Each row is a point. The points of each table are mixes of a few directions, plus a little noise. How many directions does each table use, and how many do they share? Where both have some left over, give the other angles between the two spaces (their principal angles), to ten degrees, smallest first.
(in the rows, 128 means zero)

First, 7 rows:
[[249 161 185]
 [ 74 113 103]
 [ 78 115 105]
 [103 122 117]
 [130 129 129]
 [136 130 132]
 [126 127 128]]
Second, 4 rows:
[[122  90 146]
 [ 86  92 161]
 [146 126 121]
 [162 204  84]]
Directions: first 1, second 2, shared 0; angles 50

First, 7 rows:
[[ 98 175 154  91 172  93]
 [136  38 125  68 130 147]
 [125  65 115 104  88 153]
 [135  73 119 107 111 147]
 [ 93 188 141 126 125 105]
 [152 161 119 188 127 132]
 [157 198 124 212 143 121]]
Second (8 x 6):
[[123 114  95 125 111  85]
 [ 73 117 129 151 118 192]
 [159 154 249 134 127 107]
 [ 91 127  72 116 109 156]
 [ 99 123 163 141  92 100]
 [163  99 109 151 165  96]
 [115 110  64 126 122 114]
 [202 179 144  80 180 173]]
Directions: first 3, second 4, shared 1; angles 60, 80

First:
[[ 96  91  84 129 111 192  83  74 182]
 [147 115 109 109 143 115 113 141  77]
 [159 177 199 116 132 111 128 137  63]
 [121 163 116 117 115 177  91  79 140]
 [108 159 115 133 132  78 171 176 168]
 [121 116 150 114 132 107 115 153 104]
 [124 104 194 144 126  97 150 160 125]
 [144  89  68 141 137 135 145 119 134]
 [133 137 117 150 123 138 156 113 160]]
Second:
[[133 179 163 126 105 144 145 134 132]
 [184 129 129 140  97 110 122 150 125]
 [ 96 128 116 130 189 108 136  94 111]
 [154  98 119 126  83 139 110 157 142]
 [138 102 117 127 108 133 115 142 136]
 [138  96 121 122  83 150 111 155 147]
 [152 121 125 132 110 123 122 140 129]
 [ 29 170 134 122 249 117 162  52 102]]
Directions: first 5, second 3, shared 1; angles 40, 80

First:
[[109  84 137 111  88 126 129 155 188 183  72  73]
 [124 140 133 139 141 125 117  99  88 100 157 158]
 [121 140 135 141 141 124 115  93  82  97 161 163]
 [122  71 125  94  74 132 148 203 249 221  32  30]
 [159 161 107 128 155 136 147 146 125 110 145 141]
 [143 169 121 146 166 129 125  98  66  75 183 183]
 [112 126 142 137 129 123 111  95  93 111 147 150]
 [134 133 124 127 132 130 132 134 132 127 128 127]]
Second, 10 rows:
[[152 159 113 133 155 133 140 131 111 103 153 151]
 [134 137 124 129 135 130 131 128 123 120 135 135]
 [ 71  53 166 117  64 115 101 120 171 188  67  73]
 [127 126 129 127 128 128 128 128 128 129 127 127]
 [156 166 109 133 160 135 141 132 106  97 158 156]
 [174 188  98 137 179 138 150 134  93  79 178 172]
 [167 180 103 136 172 137 146 134  99  86 169 166]
 [ 61  40 171 115  53 113  96 118 177 199  58  63]
 [161 171 107 134 165 135 144 132 104  93 164 160]
 [ 75  59 161 118  68 116 103 120 168 185  73  77]]
Directions: first 2, second 1, shared 1

First, 9 rows:
[[195 154 161  97 209 178 121  30 114 149 175  73 192  74]
 [104 119 116 140 100 110 132 164 134 120 112 148 105 146]
 [129 129 127 128 129 129 130 129 128 129 127 128 128 129]
 [ 45  95  88 167  32  67 137 249 145 101  71 196  50 195]
 [152 136 139 117 153 144 125  96 123 135 142 109 149 110]
 [162 142 145 112 168 154 124  77 121 138 152 100 160 101]
 [181 149 155 103 190 167 123  48 116 146 165  83 179  85]
 [ 63 104  98 158  52  81 136 222 141 107  83 180  68 180]
 [122 126 127 131 122 125 129 135 130 127 124 134 123 132]]
Second:
[[188 161 216  87  89 162 178 115 127 129  79 232 122 118]
 [223 133 159 170 227 137 161  48 116 111 187  93 135  35]
 [ 91 117 112 158  67 194 128 175 199 160 148 170 137 174]
 [143 103 109 202 160  74 155 143 122  88 146 123  74  90]
 [107 116 123 145  95  71 145 177 112  96  87 166  72 140]
 [ 59 121  92  96  88 101  91 169 117 134  95 114 128 181]
 [148 138 126 106 180 150 105  73 117 144 162  68 173 106]
 [ 91 106  87 148 131  45 118 166  95  92 106 104  81 134]
 [141 153 148  66 144 170 103  79 118 158 132 100 184 130]
 [109 136 120 102 116 190 100 116 158 170 150 110 180 155]
 [107 123 117 127 112 117 122 147 128 127 118 132 120 144]]
Directions: first 1, second 4, shared 1

First:
[[156 168 133 160 143 120 130 120 130 114 151 129 143 138 141 115 117 125
  123 202]
 [101 117 245  21 112 107 183 171  75 110  84  99 121 133 128 218  86 203
  138  96]
 [148 119 110 110  95 132 142 123  87 132 128  99  68 162 129 112 167  80
  155 124]
 [112 116  65 182 148 143  87 109 186 146 138 164 158  97 120  94 137 116
  110  99]
 [131 133  55 205 152 142  85 102 184 141 153 163 159 105 127  77 139 102
  110 137]
 [167 181 198 112 131 103 166 139  86  97 142 103 131 159 149 150 101 148
  135 231]
 [124 124 198  58 109 114 168 153  77 116 107  97 104 147 130 177 116 155
  145 122]
 [ 93  77  88 119 117 146 108 128 147 151 107 140 115 108 109 125 149 116
  129  30]
 [105  89  98 117 114 142 117 126 133 146 113 130 106 120 113 124 149 113
  135  57]
 [164 145  71 178 124 136 112 102 132 133 158 127 109 146 137  75 162  69
  135 173]
 [108 142 147 150 165 122 114 132 175 122 129 162 196  90 129 144  84 182
   96 137]]
Second, 9 rows:
[[108 106 165 126 142 133 133 133 118 120 129 111 141 156 111 181  68 194
  107 122]
 [148 153  97 125 114 121 125 125 138 135 126 146 117  98 146  78 187  65
  149 136]
 [137 122  78 152 120 138 112 113 138 140 137 133 111 127 127  90 162  84
  135 119]
 [135 124  89 147 121 136 115 117 136 138 134 132 115 127 128  98 155  93
  134 121]
 [139 183 202  64 125  92 164 159 119 110 104 143 152  82 158 139 140 133
  144 163]
 [143 145 102 128 118 124 124 125 135 134 127 141 118 107 141  90 171  80
  143 133]
 [ 86   7  43 237 150 196  73  80 131 151 170  82 103 241  55 172  37 196
   76  61]
 [129 140 151 111 129 119 138 136 125 122 122 130 136 119 134 136 125 136
  130 136]
 [128 172 225  61 133  93 168 163 113 104 103 134 160  95 150 169 107 171
  133 161]]
Directions: first 3, second 2, shared 1; angles 70

First (10 x 32):
[[160  84 166 200 140 103  97 115 153 190 158 153  89 198 135  80 159 112
  209  94 122 156 130 186 163  84 136 128 180 158 108 131]
 [163 100 154 140 129 107 117 138 138 146  95 141 128 136 137 123 167 125
  142 122 151 119 133 155 152  86 108 121 114 118 164 154]
 [ 98  82 149 199 136  94 121 150 137 125 138 115 117 147 137 122 141  96
  126 109 133 155 121 129 136 123 131 142 168 156 110 111]
 [159 168  99  69 121 151 130  82 101  98 115 134 118 106 116 169 103 153
   99 185 137  95 148 152 132 133 136 105  81  91 161 149]
 [176 117 146  91 120 115 127 147 131 128  56 140 154 101 138 140 173 139
  112 137 165  93 135 137 145  84  90 115  71  91 199 172]
 [167  75 165 189 135  85 100 117 135 145 112 142  95 165 137 127 169 108
  152 135 154 130 141 194 173  72 123 117 140 131 158 152]
 [ 98 148 118 113 128 149 143 147 136 139 151 121 148 122 126 105 113 133
  138  97 103 142 114  84 100 159 130 143 142 143  91 105]
 [151 195 105  51 124 189 136 104 137 178 165 153 141 137 114  83 103 172
  191 102  85 123 124 112 105 151 135 125 120 126  93 125]
 [ 67 152 101 128 128 147 146 134 120 103 169 104 135 115 120 133  84 123
  104 124 101 148 116  80  94 185 150 145 153 148  77  88]
 [ 40 159  78 100 119 140 165 145  90  26 123  76 156  54 121 199  70 119
    7 173 130 122 121  51  82 205 142 142 109 118 119  93]]
Second, 11 rows:
[[ 95 113 208 156 128  68 151 155 130 137 109 112 136 138 106 115 164 109
   80 156 144  87 109 151 150 131 186 125 146 176 129 127]
 [ 99  86 113 248  65 113  92 127 139 108 182 123  70 157  23  99 111 122
   76 145 135  99 125 129 147 160  50 119 104 208 196 156]
 [ 85 194  73 114 117 123 163 103 175  87 113 190 155 174 157  66 146 150
  133 135 140  66 136 138 137 163  49 151  90 153 116 165]
 [138 150  81 130 120 156 118  91 127 103 121 129 120 108 133 132 107 142
  149 126 108 123 147 122 120 121  53 144  90 111 118 150]
 [ 95 128 139 117 152 119 155 152 146 139 102 128 118 173 147 149 158 129
  137 104 148 156 127 156 155 135 231 139 167 122 102  98]
 [161 121 168 105 171  83 140 111 122 146 109 124 171  76 198 144 119 112
   93 148 118 135 120 112 127  72 172 103 173 113  86 128]
 [ 95 141 106 126 124 175 135 141 126 115  93 103  81 165  97 165 149 145
  185  90 132 159 147 164 143 153 170 171 108 102 114 104]
 [197 134  97  75 145 160 104 101 107 137 148 136 161  67 180 139  86 129
  151 127 102 158 133  86  90  93  82 107 126  75 120 131]
 [168  93 100 123 133 157  95 138 117 154 177 130 117 121 130 149  97 125
  139 108 125 190 125 100 114 120 145 100 159 103 151 107]
 [170 139 166  56 159 101 144 133 121 153 133 152 203  86 198 102 128 116
  114 152 125 109 107 100 100 103 138  97 152 110 113 129]
 [105 107 158 159  93 156 112 160 100 127 126  80  80 140  39 145 145 129
  150 120 129 127 129 154 129 161 135 152  92 138 163 110]]
Directions: first 4, second 6, shared 0; angles 30, 60, 70, 90

First:
[[119 103 173  71 114 119 186  72 133 131 149 105 118 130 208 169 110 187
  114 157  94  95 145 161 114 124  79  93 181 142 110 120]
 [ 63 135 130 115  96 124 124 139  95 104 133 143 163 116 103  95 162 136
  160 104 138 121 130 114 132 140 163 165 104 108  90 151]
 [137 103 122 135 133 158 132 112 126 126 121 127 141 128 147 144 128 136
  120 136 126 156 143 133 140 136 114 112 138 130 128 116]
 [230 156  78 206 187 131  71 179 173 163 100 131  83 143  74 126  98  48
   98 129 151 162 101 113 135 110 135 118 105 142 203 107]
 [139  90 117 140 134 174 131 106 123 123 117 127 148 127 155 150 129 139
  118 138 128 174 152 132 147 141 109 108 140 129 127 109]
 [122 177 181  68 116  39 167 123 150 145 162 108  72 133 145 130 102 148
  127 138 101  21  97 149  82  97 116 128 153 141 127 149]
 [ 52 142 142 100  89 111 134 135  94 103 141 142 159 116 108  94 161 145
  163 104 132 103 127 116 124 139 162 167 108 107  84 157]
 [163 121  80 190 153 169  81 159 131 130 101 144 141 130  87 118 135  83
  122 118 153 192 130 107 153 137 147 134  97 123 154 115]]
Second (9 x 32):
[[164  45  87 177 150 241 116  94 119 118  95 131 178 128 166 168 135 135
  107 146 137 249 179 129 177 160  96  88 139 129 136  85]
 [ 86  49 145  96 102 198 173  58  96 101 130 121 186 120 211 168 146 199
  129 148 110 176 183 147 152 159  88  98 166 124  81 110]
 [154 138 111 154 144 128 107 148 139 137 119 132 117 131 104 122 123 101
  122 125 138 139 119 120 131 124 136 130 115 130 149 124]
 [126 174 138 119 127  73 122 156 138 137 139 129  98 130  96 105 121 109
  135 118 129  76  98 123 106 110 148 148 115 128 136 147]
 [161 125 103 163 149 148 104 143 138 135 113 132 126 131 110 129 123 101
  119 128 139 160 127 120 139 129 131 124 117 130 152 117]
 [166 185 110 159 152  81  90 183 154 150 123 134  85 135  64  99 114  70
  125 114 144 100  88 112 113 106 158 149  97 131 168 139]
 [ 84 161 167  78 101  68 155 126 122 125 154 122 113 125 131 113 130 151
  144 122 114  55 111 135 100 116 137 146 134 125 103 154]
 [158 139 107 158 147 130 104 150 140 137 117 132 117 132 102 122 122  97
  121 125 139 143 118 119 132 123 136 130 114 130 152 123]
 [ 53 136 185  48  82  82 183  95 106 112 163 119 133 120 168 125 139 189
  149 129 102  54 129 146 102 126 122 138 153 123  75 154]]
Directions: first 3, second 2, shared 2

First:
[[214  97 100 149 171 139 249 117 219 176  76  93 221  67  20 207  86 186
   13 157 151 145 109 177 216 144  40 139 100 143  82 166]
 [178 111 112 141 153 134 201 121 182 154  99 109 183  93  63 174 105 160
   61 144 141 139 115 156 181 140  79 136 112 139  99 150]
 [ 92 141 140 118 111 124  77 132  89 109 149 143  88 154 175  95 147 103
  177 114 119 121 136 106  89 119 164 121 139 122 149 112]
 [149 118 121 133 138 131 158 124 151 139 114 117 150 111 102 150 118 142
   99 136 131 134 123 143 152 132 105 132 120 130 116 138]
 [ 63 151 150 111  96 120  37 138  58  93 165 154  57 173 210  68 160  84
  213 107 111 114 143  90  61 114 195 120 149 117 161  96]
 [ 86 141 143 116 105 122  68 134  84 107 154 146  82 157 181  88 149  99
  184 114 116 118 140 103  84 119 170 122 141 120 150 108]
 [198 103 105 146 163 138 226 119 202 166  86  99 206  78  37 193  93 176
   35 153 145 145 110 170 200 144  58 138 104 142  88 160]
 [ 65 151 150 112  96 120  40 137  61  93 165 153  59 174 208  69 157  85
  213 106 113 112 144  91  62 114 192 120 148 115 163 101]
 [ 88 143 141 117 109 123  73 133  85 107 152 146  83 158 179  91 148 100
  180 116 116 119 137 105  87 120 170 121 140 121 149 108]
 [145 122 122 135 138 131 156 126 149 139 115 120 148 114 103 148 118 142
  101 135 133 134 122 141 149 131 107 130 122 132 116 136]]
Second (11 x 32):
[[ 59 151 149 110  93 120  27 137  55  91 170 159  52 177 217  63 163  79
  223 104 106 114 143  88  55 116 198 120 151 117 166  97]
 [ 64 151 148 111  95 121  39 136  59  92 164 153  59 175 210  67 162  85
  212 107 112 113 144  90  62 112 191 120 149 116 163 102]
 [155 118 119 136 141 131 164 127 156 144 111 117 159 110  95 153 114 147
   92 137 137 134 120 143 157 135 102 132 119 131 112 140]
 [109 134 135 124 118 128 102 130 110 117 140 136 109 139 149 113 135 116
  151 121 124 123 133 118 110 125 148 126 136 127 138 121]
 [196 105 106 145 160 134 219 119 201 165  88 101 200  78  43 190  96 172
   39 152 145 141 111 167 199 145  61 135 107 141  92 158]
 [207 100 104 149 167 139 239 116 213 172  82  96 211  73  29 200  89 182
   24 156 147 147 109 173 208 144  48 139 101 141  84 163]
 [144 122 121 132 137 131 152 127 146 138 118 121 147 117 107 144 119 140
  105 135 132 132 123 138 149 133 110 132 123 131 117 135]
 [113 132 133 124 121 126 106 130 113 121 137 137 111 139 146 114 135 116
  149 123 125 123 134 119 111 125 144 125 133 125 139 121]
 [128 127 128 127 127 129 124 129 127 127 126 129 127 128 131 126 129 128
  129 129 128 128 129 126 124 128 128 128 130 129 130 128]
 [ 46 158 156 107  88 117  13 139  39  82 179 161  38 188 231  53 167  73
  238  98 105 110 147  80  42 112 210 117 154 113 172  92]
 [192 104 106 144 159 135 212 121 194 163  92 104 194  84  50 185  97 171
   45 151 143 141 114 165 190 141  67 136 108 140  95 155]]
Directions: first 1, second 1, shared 1

First, 9 rows:
[[ 67 116 194  96  95  46 123  80 110 147 106 150 109  58 154 100 135 176
   83 210 112 131 146 136 168 145  85 139  66 191 108  80]
 [ 79 124 172 164 156  93 175 186 162 116  30 112 141  63 143 157  90 163
  209 136 142 124 130  55 134 160  90 121  87 146 131  42]
 [120 132 139 125 147 117 147 152 120  99 138 110 117 135 181  72 103 140
  153 135 104 158 108 108 127 144  67  72 147 125 146 102]
 [ 92 154 134  66  79  97 170 130 144 162 147 147  90 141 249  95  98 153
  114 131 101 155 112 154 124 132  99  62 209 159 117 164]
 [153 134  97 145 138 166 129 147 143 131 126 123 141 153 104 165 128 105
  149  86 146 116 126 124 111 117 165 142 148 103 129 153]
 [183 111  95 136 131 167  63  74  90 125 186 131 141 161  32 135 181  87
   66 127 138 108 144 173 130  99 185 185  97 102 128 170]
 [186 133  77 161 171 198 126 167 130  95 159 100 145 188 101 124 123  87
  169  67 135 132 110 114  96 117 145 110 169  72 154 151]
 [ 98 134 137 114  87 111 137 113 155 177  85 151 129  96 119 196 136 138
  113 128 149 101 147 140 135 120 178 171 115 155 100 145]
 [173 115 107 140 148 159  83 101  96 105 179 121 136 158  71 107 158  98
   96 129 127 125 130 149 126 115 141 149 110 103 138 144]]
Second, 10 rows:
[[126 109 136 104 181 155  68  76 130 142  82  79 166  91  84 125 196  98
  103  79 121 118 140 124 116 139 153 190 169 108 144 102]
 [133 113 117 143 163 142  92  79 118 140  88 108 182  85  51 158 210 129
   88 106 135 111 134 126 153 137 204 218 123 116 133 121]
 [164 110  91 112 126 205 107 102 141  80 151 140 163 128  88 166 165 165
  153 104 112 107 136 142 188 145 170 140 117 112 133 144]
 [113 136 127 119 229 148  49  67 192 138 106 105 166  99  98 115 187 132
  123 168 158 105 115 109 118 130 138 130 136 133 124  94]
 [133 160 102 166 152 127 142 128 151 141 131 145 157 137 127 129 150 130
   93 140 139 138  98 131 116 123 186 142 155 137 129 164]
 [110 122 116 104  94  80 153 143  96 171 151 119  80 134 159 141 102 162
  169 141 153 118 128 118 168 113 104  88 110 116 106 133]
 [114 138 141  90  90 101 164 178 124 138 160 122  61 170 223  88  48 115
  172 121 119 150 124 125  95 118  38  33 165 126 126 133]
 [159 145  83 165  99 160 173 145 125 107 152 167 157 153 122 157 138 149
  109 114 115 137 108 148 153 131 205 148 139 129 134 189]
 [105 144 178 149 110  81 155 173 133 120 130 149  86 143 172  87  52  98
  127 176 127 149 131 122  69 119  49  84  97 162 125 104]
 [118 105 189 129  35  83 178 190  70 102 131 146  63 139 158 113  32 100
  146 130 101 147 165 135 106 127  34 108  66 145 129  97]]
Directions: first 4, second 6, shared 1; angles 40, 60, 90
